Each row is a point. The ring and each string are closed loops that go straight from each point to the next, and from the last back to the first. Before rounding, they use only three directions, however many columns there are. How many times does the string pass through the ring? Passing back the other way cancels.

Ring (6 x 3):
[[-3.5 -0.4 -2.8]
 [-1.8  1.3 -0.2]
 [-0.5 -1.1  3.5]
 [-0.6 -5.7  3.0]
 [-3.0 -7.2  0.0]
 [-4.7 -5.2 -2.3]]
String, 27 rows:
[[-4.7 -8.2  0.0]
 [-5.2 -6.1 -0.3]
 [-2.8 -4.0 -0.5]
 [-1.8 -5.4 -2.7]
 [-5.1 -5.3 -4.3]
 [-7.5 -3.2 -3.7]
 [-6.0 -2.0 -1.8]
 [-2.7 -2.5 -1.7]
 [-1.9 -2.0 -2.7]
 [-2.7  1.0 -4.4]
 [-3.6  2.2 -2.6]
 [-4.0  0.0  0.2]
 [-1.3 -1.5 -0.5]
 [ 0.6  1.0 -0.6]
 [ 0.1  3.2  1.5]
 [-2.4  1.8  3.3]
 [-2.8 -0.5  2.7]
 [-0.8 -2.2  1.3]
 [ 1.6 -2.7  2.0]
 [ 0.9 -2.5  6.6]
 [-1.2 -3.6  5.8]
 [-2.4 -3.6  2.7]
 [-2.1 -4.2  2.1]
 [-3.2 -5.6  3.5]
 [-2.1 -4.9  1.1]
 [-0.6 -6.2  0.0]
 [-1.6 -8.5 -0.2]]
Times through: 5

Ring:
[[ 1.8  4.9  4.3  1.8]
 [-0.7  1.9  4.8  2.3]
 [-1.7 -0.9  3.8  2.0]
 [-1.0 -2.5  2.7  2.1]
 [ 1.8 -3.2  1.0  3.0]
 [ 4.8 -2.2 -0.4  3.2]
 [ 6.1 -0.3 -1.2  1.7]
 [ 5.5  2.6 -1.1 -1.0]
 [ 4.4  4.5  0.2 -1.5]
 [ 2.9  5.5  3.0  0.5]]
String (26 x 4):
[[ 3.2  7.8  2.5 -1.7]
 [ 4.5  7.2  4.7  3.6]
 [ 3.2  4.6  4.5  3.9]
 [ 0.4  5.4  7.3  4.8]
 [-2.6  2.0  5.3  1.1]
 [-0.2  0.7  2.6  0.3]
 [ 1.6  0.7  2.4  2.0]
 [ 0.0 -0.8  4.3  4.4]
 [-4.0 -3.1  4.5  2.4]
 [-4.0 -2.6  3.5  0.5]
 [-1.0 -0.4  2.2 -0.3]
 [ 1.6  0.8  2.1  1.4]
 [-3.0  0.2  3.7 -0.6]
 [-1.8  1.3  3.2 -0.9]
 [ 1.1  2.1  2.9  1.1]
 [ 2.8  3.8  3.8  2.9]
 [ 4.4  7.2  4.7  3.3]
 [ 3.7  8.1  2.7 -1.2]
 [ 1.7  3.9  0.7 -3.2]
 [ 2.6  2.4  1.0 -0.6]
 [ 5.2  3.8  0.7  0.6]
 [ 6.4  4.8 -0.3 -0.5]
 [ 5.0  5.3 -1.8 -4.8]
 [ 2.9  3.1  0.0 -2.4]
 [ 2.0  1.9  0.9 -1.0]
 [ 2.1  3.8  0.9 -2.3]]
Times through: 3
String:
[[-3.2 -0.5  3.8  0.0]
 [ 0.5  0.1  2.4  1.3]
 [ 1.8 -0.6  3.2  4.5]
 [-1.9 -5.2  3.0  3.8]
 [-0.8 -5.3  1.5  2.6]
 [ 0.1 -2.0  0.5 -0.5]
 [ 3.2 -0.8  1.1  2.8]
 [ 5.7 -2.2  0.3  5.1]
 [ 9.1 -3.4 -1.6  6.7]
 [ 5.5 -1.5 -1.7  1.1]
 [ 9.4 -0.3 -2.4  3.2]
 [ 7.6  1.0 -3.0 -0.5]
 [ 4.4  1.8 -1.6 -2.3]
 [ 2.9  1.7  0.5 -0.6]
 [ 6.5  4.2  0.6  1.5]
 [ 6.0  7.1  0.1 -2.2]
 [ 2.9  5.7  1.0 -2.9]
 [ 1.8  3.7  1.7 -1.4]
 [ 2.2  6.3  3.4 -0.3]
 [ 4.1  7.4  5.8  4.7]
 [ 3.0  3.6  3.9  3.6]
 [ 1.7  2.4  3.3  2.1]
 [ 1.0  2.9  5.5  4.6]
 [-3.2  1.3  6.7  3.2]]
Times through: 3
